Every row gives one point. The points of each table are mixes of a few directions, plus a little noise. Count the directions of each table, and those that both share. Where both have some left over, give the other angles between the two spaces (their principal angles), to ten degrees, smallest first.

First (7 x 3):
[[ 22  -5 -12]
 [  5  -1  -3]
 [ 29  -7 -16]
 [ 45 -11 -24]
 [-46  11  24]
 [-82  20  43]
 [ 27  -6 -14]]
Second:
[[ 10  17 -21]
 [-30 -51  59]
 [ 13  22 -25]
 [-19 -33  39]
 [ 12  21 -24]
 [ 14  24 -27]]
Directions: first 1, second 1, shared 0; angles 60

First:
[[-27 -24  21 -14 -50 -32 -47 -12]
 [  6  13  -8  25  36  27  45   9]
 [-21 -19  16 -15 -44 -28 -42 -11]
 [ 15   6  -8  -6  10   2   3   3]
 [ 11  -6  -3 -34 -25 -26 -43  -7]
 [-46 -26  31  12 -45 -19 -21 -10]
 [ 14  22 -16  31  56  42  64  14]
 [ 49  31 -35  -2  61  30  40  15]]
Second (9 x 8):
[[ 25   0 -11 -44 -17 -24 -46  -7]
 [-52   0  23  89  37  52  95  12]
 [  3   1  -2  -4  -3  -2  -4   0]
 [-15   0   6  24   9  13  26   3]
 [-37   0  16  65  26  37  68   9]
 [ 19   0  -8 -33 -14 -19 -36  -4]
 [  7  -1  -3 -11  -4  -7 -14  -3]
 [ 27   0 -11 -46 -19 -26 -49  -6]
 [ 23   0 -10 -38 -15 -23 -41  -6]]
Directions: first 2, second 1, shared 1

First:
[[ -6  50   4  30 -19 -19 -12 -35  -5  36   8]
 [ -5   3  22   9   6   5  13  18  -8 -22  -3]
 [  5   3   0  17 -18 -20  17   3  14 -25   1]
 [  0 -26  -4 -38  35  27 -11  15 -15  11  -6]
 [ 22  18 -20  21  -4 -53  -4  -9   4  48 -23]
 [ -6 -24  23   5   2  70 -35   7 -27  28 -14]
 [ 25 -48 -41 -43  27  -7 -12  12  10  27 -17]
 [-34  28 -11 -10 -49  14   9 -52  36 -68  70]
 [  3 -32  11  -5   9  19  11  32  -1 -31 -10]
 [  0  27  16  16  11 -35  20  12  -9  -3  -8]]
Second, 11 rows:
[[ -1  30 -23 -11  13  13  20   3 -15 -38  11]
 [  6  15 -24 -16   3 -56   1  43  25  18   8]
 [  0 -26   0 -19   4  -5  -7  54   7  -6  20]
 [ 16  -3  37  -2  12  -9  -7  24 -36  -2  13]
 [ -7 -15   8  -8  10   4  27  63 -16   1  20]
 [  4  -1  11   0   4  13 -25 -22 -11 -22   8]
 [ 44  -6  25  -6 -18  16 -16 -61  -6  16 -51]
 [ 10   5   5  -8   8  -3  14  26 -17  -4   4]
 [-24  -6 -19   3   1  -8  -7  17  23  -2  19]
 [  4  23 -47  -8 -14  24  21 -50  28 -13 -34]
 [-52 -13  27  74 -22  13 -20 -95  19  52 -17]]
Directions: first 5, second 6, shared 1; angles 30, 40, 40, 80

First (8 x 18):
[[  9  68  70 -73 -39  20   5  47  -6  32 -29 -41 -60  12  77 -66 -95 -47]
 [  0   3   3  -3  -2   1   0   2   0   1  -1  -2  -3   1   4  -3  -4  -2]
 [  1   5   5  -5  -3   1   0   3   0   2  -2  -3  -4   1   6  -5  -7  -3]
 [  2  20  21 -21 -12   6   1  14  -2   9  -9 -12 -18   4  23 -19 -28 -14]
 [ -2 -18 -19  20  11  -5  -1 -13   2  -9   8  11  16  -3 -21  18  26  13]
 [ -7 -55 -57  59  32 -16  -4 -38   5 -26  24  33  49 -10 -63  53  77  38]
 [ -3 -25 -26  27  14  -7  -2 -17   2 -12  11  15  22  -4 -28  24  35  17]
 [  0   2   3  -3  -1   1   0   2   0   1  -1  -2  -2   0   3  -2  -3  -2]]
Second, 10 rows:
[[ 59 -41  -8   9  30  16  -8 -41   1 -47   9  -3  13   3   3  31  32  30]
 [  7 -13  -4  32 -18  34   6 -35  21  -6   7   1  13   6  -9 -26   7  -8]
 [ -3  -1  14  37 -10  20  -1  46  -4 -62  51 -10  -4  29  19 -16  -2 -17]
 [-73   4 -34  43 -17 -21   9   8   9  36   8  30  26 -10 -53  -5  23  -9]
 [ 62  10  34 -63   2  20  -2 -35   1  19 -43 -26 -28  -5  45 -13 -38   2]
 [ -1  24  16 -46   5 -21  -3  23 -14  25 -23  -8 -21  -7  20   5 -27  -2]
 [-18   1  -8  -1  19 -32  -6  43 -19 -16  16   6   0   0  -5  31  11  10]
 [ 47 -26  -3 -17  39 -11 -11  -7 -16 -39   4  -5   0  -1  11  45  20  31]
 [-66  53  12 -24 -31 -25   8  48  -4  64 -21   3 -19  -8   0 -32 -42 -32]
 [-13 -12 -18  31 -19  21   9 -49  25  26  -9  13  21  -7 -30 -21  15  -5]]
Directions: first 1, second 4, shared 1

First:
[[  8  36 -25   4  15 -32  -6  30  25  -8   8  14  16 -10 -12  35 -26  10
    2  20  -3  -2  15  -2]
 [ -3   4 -32 -19   1 -38 -16  20  19 -30 -11   9  21   7 -39  42 -26   8
   18  -5 -21  -8  23  -2]
 [  2  26  16  27  12  18   6  -9  -3  25  11   0 -21 -14  43 -26   8  -9
  -22  22  18  11 -19   1]
 [ -5  26 -43 -12  13 -53 -26  22  33 -35 -17  12  13   4 -29  50 -40   3
   13   9 -24  -4  23  -2]
 [ 12 -55  63  12 -21  75  43 -26 -48  47  24 -21 -13  -5  32 -66  68  -1
  -12 -23  29   0 -30   0]
 [-37  88 -39   5 -12 -13 -44 -34  10 -18 -20  27  -7   5  -4   6 -95 -11
   -9  32   9  27   4  11]
 [ -7 -29  24   4  -3  23   3 -27 -17   9 -10 -17 -26   5  27 -33  29 -14
   -7 -11   2   3 -18   0]
 [ 19 -45  19 -13 -17  23  29  15 -19  11  21  -6  26   1 -26  -3  35  19
   12 -26   5 -14   4  -3]
 [  9 -52  16  -5  11  -2  10   7  -1  -1  -5 -20  -9   3   8  -3  47  -3
    5 -18 -16 -13  -4  -6]]
Second:
[[  0 -17   9   6 -21  27 -37  20  16  14   5   0  38  15  -1 -34   6   0
   10  33  19  68   8 -10]
 [ 27 -43  20  10  62 -20  34   4   0  -1  47 -35  14  52  28  19 -16  -5
   -4 -60  15 -94 -13 -27]
 [ 15 -29  12  11  17  -8  32   9  13   5   7  -3  -6 -13  -3   3  25   0
   -2 -19   3 -28   1 -14]
 [ -6  17  -7  -9 -22   7 -21   3 -18  -2  -9 -10 -19 -25  -5  -6  -4  -1
   13  23 -14  21  17  12]
 [-12   2  -2   0  19  -2  -6 -24  -7 -24   3 -15 -24 -15   0   3 -29 -26
   17 -19   7 -35   4 -17]
 [ 20   0  -2   3 -29 -20  53  24  10  35 -23  30  -4 -10 -14  12  54  44
  -39   9 -29  13  -1  35]
 [-37  45 -27  -1 -27 -15   8 -55   6 -19 -51  36 -41 -23 -30   4 -42  -9
  -17  -6  -8  -2  -1  16]
 [-17  25 -10 -17 -33  27 -82   2 -36  -4   8 -37   7  19  11 -28 -56  -9
   30  43  -2  52  26   8]
 [  9   1   7  -3  35   4  18  18  17  -3  12  33  35   0  14  26  62   5
   -8  -4   9   5 -39  -2]]
Directions: first 4, second 6, shared 1; angles 70, 70, 80

First, 10 rows:
[[  7  20 -17  42 -48   1  76 -26  39  79  38  38 -58 -95  75   9  60 -10
    6 -62 -30 -35  -1  45 -18  81   6 -64 -69  74  -1  46]
 [ -4  -7   6 -15  17  -1 -28  10 -14 -30 -13 -14  20  33 -26  -3 -22   3
   -2  22  11  12   0 -15   5 -27  -2  22  25 -27   1 -16]
 [  1   3  -2   6  -7   0  13  -4   6  14   5   6  -9 -15  11   2   9  -2
    1  -9  -5  -7   0   5  -3  12   3 -10 -11  11  -1   7]
 [ -3  -8   6 -16  16   0 -27   9 -14 -27 -13 -14  20  32 -25  -2 -21   2
   -1  21  10  12   1 -16   6 -27  -2  21  25 -25   0 -16]
 [ -2  -6   8 -13  16  -1 -26  11 -13 -29 -13 -14  20  32 -27  -3 -22   4
   -2  21  11  13   1 -14   5 -28  -1  21  24 -26   1 -15]
 [  3   7  -6  16 -17   0  27  -8  14  28  14  13 -21 -34  26   2  20  -4
    2 -22 -10 -13  -1  16  -5  28   2 -21 -26  26   0  15]
 [ -5 -12   9 -24  24  -1 -40  14 -21 -42 -20 -21  30  51 -40  -6 -31   5
   -2  32  16  20   0 -24   8 -42  -3  33  37 -38   1 -24]
 [  4  12 -10  23 -27   0  41 -14  21  42  21  22 -32 -52  40   4  32  -6
    3 -35 -17 -20  -1  25  -8  42   3 -34 -38  39  -1  26]
 [ -5 -14  13 -30  32  -1 -52  19 -26 -54 -26 -26  39  66 -52  -5 -41   7
   -4  42  21  26   1 -31  10 -54  -4  43  48 -49   1 -31]
 [  1   3  -5   9 -10   0  17  -5   8  17   7   9 -12 -20  16   1  12  -3
    1 -14  -6  -7   0  10  -4  17   0 -14 -16  16   1   9]]
Second:
[[-16 -30  39  17  57   0 -15  11  -1 -18 -21  19  20  15 -11   8   1  -2
   40  14   0 -36  16  16 -17 -14 -13  22  40 -50 -29  -8]
 [-10 -13  16  31  44 -32  17  -3   5  -5   8  12 -12 -54  41 -11  24 -23
   37  -9 -10 -75   6  39  -7   5  11 -14   3   1 -12  37]
 [ 15  26 -55 -11 -62  18 -16  21  -3  17  -2   0  -6  36 -15 -10 -22  20
  -28  -6  20  50 -15 -29  20  -8  -4 -15 -16   3   4 -11]
 [  3  19 -12 -12 -20  -9  23 -23   5   5  20 -17 -19 -37  19  -1   5 -12
  -30  -9 -14   5 -11  -3   6  12  15 -16 -27  47  24  18]
 [ -2  -9  29 -16   9  12   1 -16  -1  -8  -2 -10  14  14 -20  18   1   4
   -9   9  -8  23   6  -8 -11   5  -5  21   8  -2   8 -23]
 [  9 -25  34   3  12  -3  11  -4  -1   5  13 -10  14   2  -6   8  35   3
   21  -1   0   4  21  28 -18  30  -3  25  -7   7   9 -21]
 [ -2   5 -10  11   5 -12   5   2   2   2   3   7 -10 -20  17  -9   0  -8
    6  -5  -2 -25  -4   8   6  -4   6 -13  -2   3  -5  20]
 [-26  12  21 -29  25  21 -17 -21   0 -28 -30   7  10  18 -26  21 -48  -2
  -33  22 -17  14 -12 -48  -2 -41  -9   8  39 -31  -7  -6]
 [ -9 -22 -21  62  39 -22 -28  59  -3   2 -19  47  -1   5  24 -32   6  -1
   81  -6  28 -83  11  39   8 -22  -8 -17  32 -66 -55  30]
 [ 28  30 -80   6 -81   2  -4  31  -2  32  15  -4 -20  13  11 -28  -1  17
  -16 -22  27  35 -17 -10  28   8   7 -33 -42  28   9   7]
 [ 11   9  39 -62 -28  25  25 -58   0  -4  17 -49  11   7 -34  40   1   5
  -70  11 -27  89  -2 -33 -17  29   2  30 -24  56  54 -43]]
Directions: first 1, second 4, shared 0; angles 30
